Every row gives one point. Examples show where two turns around zero, p and q, send a point. Where does a point land after both, in the order given? Backwards means that the second turn is done in reverse. Each puzzle has new turns, and all numbers are rounded.

Turn p:
[-8 11] => [ 5 13]
[ 0 12] => [10  7]
[18 10] => [18 -9]
[-27  15] => [-3 31]
[ 17 -48] => [-30 -41]
Turn q:
[ 33 -23] => [-5 40]
[-37   2] => [ 23 -29]
[-2  2] => [ 0 -3]
[ 6 19] => [-18  -8]
Where do these land?
q, then p backwards: [-2  7] => [ 3 -7]
p, then q backwards: [32  7] => [-33  -3]
p, then q: [-15  23] => [-26  -9]
p, then q backwards: [-14 -37] => [19 35]

Turn p:
[ -1 -13 -29] => [-23 -16 -15]
[-17  -2  -9] => [-15  -8  10]
[ 8  6 30] => [28 11  8]
[ 27 -23  17] => [ 31 -12 -20]
[ 2 25 -8] => [-12  24   0]
[-19   7  -2] => [-11   1  17]
Turn q:
[-12 -20  -7] => [-24  -2   4]
[  7 -11   5] => [-1 -7 12]
[  4 -11 -16] => [-12 -15  -5]
[ 2 42 19] => [ 38  24 -10]
Where do these land?
p, then q: [ 11 -20  -4] => [-14 -18  -1]
q, then p backwards: [ -9 -31   3] => [-28   6 -14]
p, then q: [ 5 -5  8] => [  4 -10   2]
p, then q: [ -3 -15 -14] => [-20  -2   3]
q, then p: [ 1 23 -1] => [ -8  11 -19]
p, then q: [-5 48  8] => [ 35  31 -14]

Turn p:
[-13   3  -9  22] => [ 5  2 25 -9]
[ -9 -19  17  -4] => [24 -9 -9  5]
[ 16   8  15 -48] => [-17  -8 -50   3]
[-8  3 -6  2] => [-2 -5  7 -6]
[ 8  9  9 20] => [ 5 23  7 -6]
[  6  -5 -28   9] => [-15  -3  22  14]
Turn q:
[-22  -1  11  23] => [-25 -14  17   2]
[ 0  8  2 18] => [-16   5   5  10]
[ -3   0 -35   7] => [-16   3 -31  -8]
[ 13   4  10 -36] => [ 36  12   5 -11]
[ 11 -11  12 -11] => [20 -5  4  7]
Where do these land?
q, then p: [-14  -5  11 -10] => [  8  -2 -17   9]
q, then p: [ 10  -4  -1 -12] => [-10   9  -1   9]
q, then p: [-17 -25 -16  34] => [ 22 -32  28   7]
q, then p: [22 20 22 -9] => [ -4  34  -9 -14]
q, then p: [ -1  14 -16  -4] => [-17  -8  -2 -11]

Turn p:
[-12  -7  29  15  -6  12] => [ 14 -28  -8  11   6 -16]
[ 14 -48  29  27   9 -19] => [ 18  -3 -37 -22  -7 -48]
[ 12  14  -4  -4 -13  -6] => [-23   0   1   2  -2   5]
[  1   7   5 -23   5  18] => [  7  -3  -3  15 -11  23]
[-26  -1 -25 -15 -18  -1] => [-1 12  5  2 34 22]
[ 32   7 -26  19  17   0] => [-13  30  19   0 -24 -19]
[-20  27  -9 -20   7  -3] => [ 0 -6 22 -6  4 33]
Turn q:
[-15   5 -20  -7  13  24] => [ 15   3  -5   1 -15  31]
[  9 -24   9 -15 -10  32] => [ 22 -20   2  -1  31  16]
[  2   9   0  -9 -27  27] => [  9 -20   2  29  10  14]
[  0  -8 -21  43   6 -27] => [  8  45   0   0 -12 -29]
[-14 -11  12  21  -6 -43] => [-11  14 -21  -9  -4 -44]
[ 11   6   2 -21   6 -16] => [-12 -16  15 -13  -9  -5]
[  7  23  20 -13  17   3] => [-31  -8   6  -7   1  18]
Where do these land?
p, then q backwards: [ 41  17 -23   5   7  -3] => [  5  34 -11  17  19 -26]
p, then q: [-16 -27  21 -15  -5 -26] => [ 26 -11  26 -20 -19  13]
q, then p backwards: [-28   6  36  -3 -21  17] => [ -1 -13  24 -18 -42   5]
p, then q backwards: [  8 -16 -13 -18   9   2] => [-15  -2 -10  18  14   8]
q, then p backwards: [  8   9 -14  -4  26 -10] => [ 11  16 -12  -3  21 -13]
q, then p backwards: [-30  14   2  15 -31  16] => [ 12 -19  14 -14 -21  35]
p, then q: [ 17  -4 -10  19  14   5] => [-20  -5   0  12  -5 -20]

Turn p:
[ 16   0   4 -15  14  -6   8 -17] => [ -8  17 -17 -16   7  -6  -9   0]
[ -2   5  27   1   2 -17  10  32] => [-12 -16  11   2  25 -15  13  25]
[ 25  41   8  12  -8  -6 -24   6] => [-15   5  -1 -15  -7  18  48   7]
[ -9 -13   5  19 -16   7  -9 -33] => [ 32  -6   5 -21 -18  13 -10  -6]
[-40  -9   2 -16  -3  31  14   7] => [ -8 -32  13  14   7   1 -32 -25]
[  4  12 -16   5 -11  17 -47 -17] => [ 15  13   3  -2 -14  37  23 -30]
[  8  -8 -25  16  34  16   1   3] => [ -7  31  17  12 -18 -20  -5 -16]
[ 19 -19   2  -6 -10   2   2  -8] => [ 18   2 -20  -5   3 -12   1  -6]
[-16 -17 -14 -10  22 -42  23  18] => [ -7  16   1  30  17 -13 -28  39]
[ -3   8   8  -6 -24  -1  23   9] => [ -8 -31 -15   1  -2  -5   0  11]
Turn q:
[  5  16 -29 -29  16 -13 -16  11] => [  3   5 -24  -9 -16   2  34  25]
[ 43 -16  16   5  24 -11 -13   0] => [28 -3 24 -4 22 19  3 31]
[ -2 -13   6   8 -22  14  38   4] => [ -7  21   1  19  15   7 -17 -32]
[-14 -16 -29  13  -6  -2 -16   4] => [ -5 -10 -19  -4 -24  19 -17   4]
[  2  21 -10  -8  32  21 -12   0] => [-12  10  -5  -7  -2 -22   5  37]
[-13  -6  29  -9  11  -5  12  -5] => [  6   1   7 -21  21 -15  -1 -16]
[-10  13 -23  12   9 -23 -14 -16] => [ 14  -6   0 -10 -40  -6   0   8]
[ -6 -15  -7   8 -38   1 -15   2] => [-16 -24  -3  13 -11  25  -6 -17]
[  2  -6  42  -9 -35  14  35 -19] => [-17   9  34  11  30  -3   2 -48]
[-6 23  5 11  9  5  1 18] => [  6  -4 -12  14   3 -26  -3   8]
Where do these land?
p, then q: [ -3 -20  13  -3   9   4   6 -26] => [ -3 -10   7 -11  -2   6  27  19]
q, then p: [ 9  8  7 -5 36 13 18  3] => [-31  14   4   5  12   3  17  19]
p, then q: [ 12  26 -18 -18 -24  -5  25   4] => [-12   5 -32   4 -25  17 -21 -12]
q, then p backwards: [ -5  10  11  24  -7 -34  -6   2] => [ -9 -25  -1  17 -26  19   1   0]
p, then q: [ -1  -4  11   7  -3  -7 -34 -21] => [-15  19  15  10  20  -6  16  15]
q, then p: [-14   2  28  -6   4  -9 -12  12] => [  9  23  -9   4  14 -13 -18   5]
p, then q: [17 -4  0 -7  0 23  4 48] => [ 36  13   9 -17 -15  -3 -25 -23]
q, then p backwards: [-10   0   0  14 -23  21 -13  11] => [-18  10 -11 -18  -6   9  20  13]
p, then q: [ 26 -34  -5   8  -5   4   4 -44] => [ -2   3  14  17 -22  21  47  16]
q, then p: [-31  16 -46 -14  12 -11   8  11] => [ -7 -10 -35  33 -29  24   3  10]
